Every row gives one point. Each copy is the shape, with its points in the same order, turned, moved and blurred by noise. Is it also mirrored, or only turned?

Shape (6 x 3):
0:  0.81 -0.18  0.40
1: -0.42 -0.54 -0.30
2: -0.02  0.16  0.12
3: -0.62  0.24  0.28
4: -0.01 -0.23  0.34
5: -0.14  0.10  0.49
Copy 1 (6 x 3):
0: -0.39  0.41 -0.71
1: -0.12  0.08  0.67
2:  0.09 -0.17 -0.22
3:  0.58 -0.37  0.14
4:  0.12  0.26 -0.09
5:  0.39  0.07 -0.22
Copy 1 is: mirrored
Copy 2 (6 x 3):
0: -0.59 -0.46 -0.20
1:  0.08  0.46  0.70
2:  0.08  0.20 -0.15
3:  0.18  0.82 -0.22
4: -0.32  0.28  0.02
5: -0.21  0.45 -0.30
Copy 2 is: mirrored
Copy 3 (6 x 3):
0:  0.89 -0.22  0.05
1: -0.43 -0.81 -0.20
2: -0.01  0.04 -0.04
3: -0.51  0.02  0.43
4:  0.11 -0.34  0.23
5:  0.00  0.01  0.41
Copy 3 is: only turned
Copy 4 (6 x 3):
0:  0.23 -0.45 -0.58
1:  0.28  0.01  0.79
2: -0.13  0.19  0.00
3: -0.60  0.32  0.42
4: -0.14 -0.25  0.13
5: -0.46 -0.07  0.06
Copy 4 is: mirrored

Shape (7 x 4):
0: -0.18  0.09 -0.10  0.27
1:  0.11  0.19 -0.32 -0.60
2:  0.25  0.41  0.16  0.27
3:  0.10 -0.18 -0.64  0.25
4: -0.28 -0.09 -0.28 -0.24
5:  0.29  0.14  0.30 -0.05
6: -0.32  1.00  0.66  0.19
Copy 1 (7 x 4):
0:  0.11 -0.02 -0.35  0.23
1: -0.33  0.45 -0.02 -0.33
2:  0.22  0.41 -0.03  0.56
3:  0.44  0.03 -0.39 -0.32
4: -0.21 -0.09 -0.26 -0.21
5:  0.02  0.25  0.28  0.31
6: -0.46  0.44 -0.24  1.16
Copy 1 is: only turned
Copy 2 (7 x 4):
0: -0.07  0.08  0.29 -0.19
1:  0.28 -0.57  0.02  0.35
2:  0.38  0.08  0.68 -0.12
3:  0.09 -0.33 -0.06 -0.59
4: -0.10 -0.18 -0.12  0.13
5:  0.54  0.13  0.34  0.13
6: -0.06  0.34  1.21  0.49
Copy 2 is: only turned
Copy 3 (7 x 4):
0: -0.07 -0.09 -0.12  0.18
1: -0.62  0.61  0.26  0.12
2: -0.20 -0.07 -0.14 -0.43
3: -0.52 -0.35  0.14  0.45
4: -0.21  0.29  0.17  0.43
5: -0.07  0.17  0.18 -0.34
6:  0.36  0.39 -0.84 -0.55
Copy 3 is: only turned
